Rows are points. Each copy is the shape, with its points in the same order, stretched, turned, moved and blurred by noise. Some copies are also mirrored. Which?

Shape (5 x 2):
0:  -9 -29
1: -19  -8
2:  -4  35
3: -26  -6
4:  46   8
Copy 1 (5 x 2):
0:  -8  16
1:  14  19
2:  24  -5
3:  25  25
4: -47 -46
Copy 1 is: only turned
Copy 2, 5 rows:
0: -12  31
1: -32  12
2: -13 -39
3: -41  12
4:  60 -21
Copy 2 is: mirrored

Shape, 7 rows:
0:   0 -22 -13
1:  -2  15  14
2:  -4 -22  -5
3: -19  -1  23
4:   2 -18 -14
5:  -9  15  13
6: -27  24  14
Copy 1 (7 x 3):
0:   0  24  -6
1: -12 -25  14
2:  -9  20  -3
3: -26  -3  16
4:   2  19  -4
5:  -9 -22  19
6:  -2 -22  39
Copy 1 is: only turned
Copy 2 (7 x 3):
0:  24   2 -14
1: -27  23   2
2:  13  11 -14
3: -31  36 -12
4:  23   0 -11
5: -33  24  -5
6: -60  18 -19
Copy 2 is: mirrored

Shape:
0: -19  21 -26
1:   5 -15  30
2:  41   3  31
3:  -6  33  -3
4: -10 -15  12
5:  37   7 -18
6:   0  44 -28
7:  33 -24  -8
8:  43  12  26
Copy 1:
0:  16  34  17
1: -12 -18  -6
2:  18 -33 -12
3:  22  23  -5
4: -13  -2   7
5:  36 -11  22
6:  40  32  10
7:  13 -26  30
8:  26 -28 -12
Copy 1 is: mirrored
Copy 2, 9 rows:
0: -26 -19  -4
1:  31  25  13
2:  15  33  37
3: -23  10  -4
4:  21  -5   9
5: -29   9  47
6: -47   1   4
7:   5   2  60
8:   3  46  28
Copy 2 is: mirrored

Shape (8 x 4):
0: -25  39   0  -7
1:   7 -37  20  -1
2:   3   8 -14 -19
3:   1  -1  19  29
4: -24 -33  26  30
5:   7  38 -20  -2
6:  30  21 -50 -12
7:   4 -15  46  21
Copy 1, 8 rows:
0: -22   5  -7   7
1:  14  41  11 -19
2:  -4   3  21  -7
3:  23  25  -7  10
4:   9  49 -35 -25
5:   7 -16  19  18
6:  19 -33  43   2
7:  22  46  -1  12
Copy 1 is: mirrored
Copy 2:
0:  -3  22  58   0
1: -18  -5 -17  19
2: -25  -9  29 -15
3:  22   7  -4  26
4:   5  14  -4  60
5:   5  -9  38 -25
6: -17 -42  30 -42
7:  18  16 -25  25
Copy 2 is: mirrored
Copy 3 (8 x 4):
0: -28  36   1 -10
1:  39  -7  10  19
2:  -5  16 -14   2
3:   5 -11  14  -3
4:  20  -2  36  38
5: -27  11 -16 -28
6: -27 -11 -38  -9
7:  28  -6  30  -7
Copy 3 is: mirrored

Shape, 10 rows:
0: -16  17  -5  -2
1:   1 -27  13 -13
2:   1  10  17   5
3:  11  -4  15  -5
4:  -4   1  19 -54
5:  -3   7 -16   1
6:   2 -17  -8  -2
7: -16   0 -30   4
8: -14  14  12   4
9: -12  16  -2   0
Copy 1, 10 rows:
0:  -3  21  -2  -3
1: -18 -19  21   9
2:  -3   5   3 -27
3:   1 -12  13 -14
4:   3   7  55  13
5:   6   1  -6   7
6:  -6 -17   2  15
7:  -6   6 -15  25
8: -13  22  -1 -20
9:  -2  18  -2  -7
Copy 1 is: mirrored
Copy 2:
0:  12  16  -9 -10
1: -32  -5  15  27
2:  -8   7  10 -20
3: -21  -2   7  -4
4: -44  25 -35  22
5:  10 -11  -7  -5
6:  -6 -18   3  18
7:  29  -7  -6  10
8:   7  27   4 -12
9:  13  12  -8 -11
Copy 2 is: only turned
Copy 3 (10 x 4):
0: -26   1   5 -12
1:  26 -17 -31  14
2:  -3 -21  19   3
3:  14 -23   0  -1
4:   6 -60 -42 -28
5: -13  17   0 -16
6:  10  13 -19   0
7: -22  40 -12 -10
8: -18 -13  15   6
9: -23  -1   9  -9
Copy 3 is: only turned

Shape:
0: -12 -28  25 -31 -22 -28
1: -52   3 -23  26  10   5
2:   3 -19  -7  -7  23 -22
3:  28 -11  21  -8   5 -31
4:  -3  39  -9   1  17  23
5:  14  12  -6   1  13  19
6:  45  27  21  14   5  19
7: -22  12 -33   2   1 -21
8:  33  11  12  -6   8  16
9:  21 -46  -4 -12  -2 -29
10:  18  -6  17 -14 -27  -9
Copy 1, 11 rows:
0: -31   5  -2  -5  47  22
1: -22   1 -31 -12 -20 -24
2: -15  14  -1  16  13  -9
3:  10  11  12   3  27  15
4:  19 -23   1  20 -27   9
5:  18  -5  -8  20 -10  11
6:  52  -2   5   0  -7  40
7:   1 -17  -6  12   2 -38
8:  28  -3   1  19  -1  33
9:  -5  24 -15   8  45  -3
10:  12  -5  -5  -2  35  26
Copy 1 is: mirrored
Copy 2 (11 x 6):
0:  45   7  -8  19 -46   1
1: -35   4  60 -16   0  26
2:  21  30   9  10   4   4
3:  38  17  -4  42   0  -4
4: -11   1  11  -2  46  13
5:  -2  14  -9  12  28   3
6:   3   3  -9  44  47  -8
7:  -8  14  29   7   3  45
8:  13  12 -22  33  29 -15
9:  34  42  -6  36 -22   3
10:  25   3 -20  43 -11   3
Copy 2 is: only turned

Shape (14 x 8):
0: -11  10 -39  12 -14  34 -28  23
1: -18 -21 -37  12 -43 -26  22 -33
2:  16  19 -39 -18 -35  12  -9 -22
3:  14  -2  26  11   3  -9 -24   0
4:  23  14 -19 -24  10  -6 -19 -13
5: -16  47  20  24 -20  31 -30 -19
6:  31  16  20 -24  15   7  16 -21
7: -18  -5 -30 -35  18  -8 -32 -17
8:   1   3  29  15 -28  21 -35  14
9:  38  15  26 -19 -12 -21  22  -8
10: -11  40 -15 -15  -5  39 -11  32
11: -25  -4  25 -10 -12  -5  23  30
12:  28 -21 -29  26 -18 -21 -10  22
13: -28   3  15 -32   8  43  23  29
Copy 1, 14 rows:
0: -11 -23  17  30  11  45   3  -1
1:  39   5 -16  22  56 -19 -10 -13
2:  24  18  17  13   4  17  13 -13
3:  -5  28   1  30   0 -13 -16   7
4:  12  23  25   3   2  14 -15   4
5: -32  30  17  44  12  18   3 -29
6:  -6  24  15 -18 -30 -19 -19 -19
7:  12  17  32   3  35   4 -23  30
8: -18  24  -3  46  -5  10  24   1
9:   5  45  -6 -10 -18 -13  -9 -17
10: -32  -1  24  -3  -8  45   1 -15
11: -27   9 -10  -3   5  -8   5   1
12:  26  -8 -13  22   6  17 -25  10
13: -43  -5  19 -21 -23  -1  15 -15
Copy 1 is: mirrored
Copy 2, 14 rows:
0: -26 -22   1 -16 -18  37 -60   6
1: -10  -1  18 -48  29   9  -2  17
2:   0 -25  -3 -34   4  46 -13   4
3:   9 -26  11   5  15  -4 -16 -15
4:  19  -5 -13  -1  -1  26 -17  -2
5: -22 -44   1 -26  36  26 -40 -41
6:   5 -18  -3   9  10  19  16 -16
7:  17   8 -38 -10 -14  11 -33  11
8: -13 -59  16 -14   4   4 -19 -15
9:  24 -19  26  -1   5   5  36 -20
10: -23 -21  -4 -14 -35  31 -32 -18
11: -11 -18  17 -12 -23 -19  18 -17
12:   5 -10  37  -3  -5   9 -32  21
13: -34 -27  -8   0 -44   2   2  -8
Copy 2 is: mirrored
Copy 3, 14 rows:
0:  -9 -53  38   1 -17   5  15  33
1: -52 -33  -5   7   4 -25 -21  -7
2: -14 -38  39 -13   4   0  12 -14
3:  19  17   1  -4  20  11 -14  11
4:  17  -4  18 -22  -1   2   7 -24
5:  35 -40  31   7  21  32 -35  22
6:  30  12   5   6  19  13  13 -36
7:   0 -21   4 -26 -28  19  -7 -28
8:   5  -7  25   6  23  31  -8  37
9:  10  33  16  14  27  -3   1 -25
10:  14 -36  56  22 -23  20  16  12
11: -14  10  14  47 -12  13  -8   7
12: -24   3  11  -9   8 -38  11  28
13:  -1 -17  20  50 -25  41  28  -6
Copy 3 is: only turned

Shape, 14 rows:
0:   7 -29 -38  -3  -4 -31  -1 -21
1:   1  15 -29   5   8 -27  -4 -26
2:  -2 -18 -27 -15  -2 -40  25  13
3:  -8  -3  19  -8 -14   3  -4  -1
4:  -5  11   1  -2 -11 -19 -10 -27
5: -27  29 -16  12   5  -7   2 -25
6:   2  -7  16   3  -1   8   4   7
7:  -3  15   3   3  16  -3 -12   3
8:   5   2   9   8 -18   5  12   4
9:   5   8  18  11   3  -6 -11  10
10:  -7 -16  24   0  -7  14  -1  -3
11: -11  -7  -7   2 -14  -6 -10  11
12:   2 -33 -17 -15  -7 -25  15 -14
13:   3  11 -15 -14   0   5  -7 -14
Copy 1, 14 rows:
0: -60  -6 -25  30 -37  16  11  29
1: -44  12  -8  40   3  18  -6  25
2: -44   2 -44  -1 -21 -31   3  34
3:  10  -9  10 -17  11   5   5  -4
4: -20   6  15   8  14  30  -2  20
5: -13  10 -15  13  21  20 -17   6
6:  11 -11  11  -7 -10  -8  -7  -6
7:  15   1  11  22   9  -5  -3   6
8:  -6 -13  18 -16   0 -10 -10 -12
9:  20 -16  29  13   7  -3  -7   9
10:  26 -15  11 -18  -7   9  -4  -9
11: -12 -19  -9   8   0   0  12   3
12: -39   3 -26  -3 -34  -2   6  24
13: -22   8  -1  14  10   6  13  -6
Copy 1 is: only turned
Copy 2 (14 x 8):
0:   9 -27  42   6  -6 -12  -7 -21
1:  -8 -27  15  -2 -19  42   1 -20
2:  -3 -18  42 -10  12 -15 -17  14
3:   4  21  -3  -3  15 -11   3  -9
4:   1   1   6   1  -4  28   2 -23
5:  -2 -18   6 -26 -11  47  12 -16
6:   0  19   0  -3   5 -17   4  -2
7: -24   3  -7  -9 -15  18   9 -12
8:  11  15   6   3   8  -8   8   2
9: -21  19  -1   3  -6   7  12  -6
10:  14  26  -1  -7  12 -26   5 -16
11:  -2  -5  13  -3  11 -13  14 -11
12:  17  -8  39  -2  10 -21 -19  -7
13:   2  -9  -9   0  -8  16  -5 -14
Copy 2 is: only turned
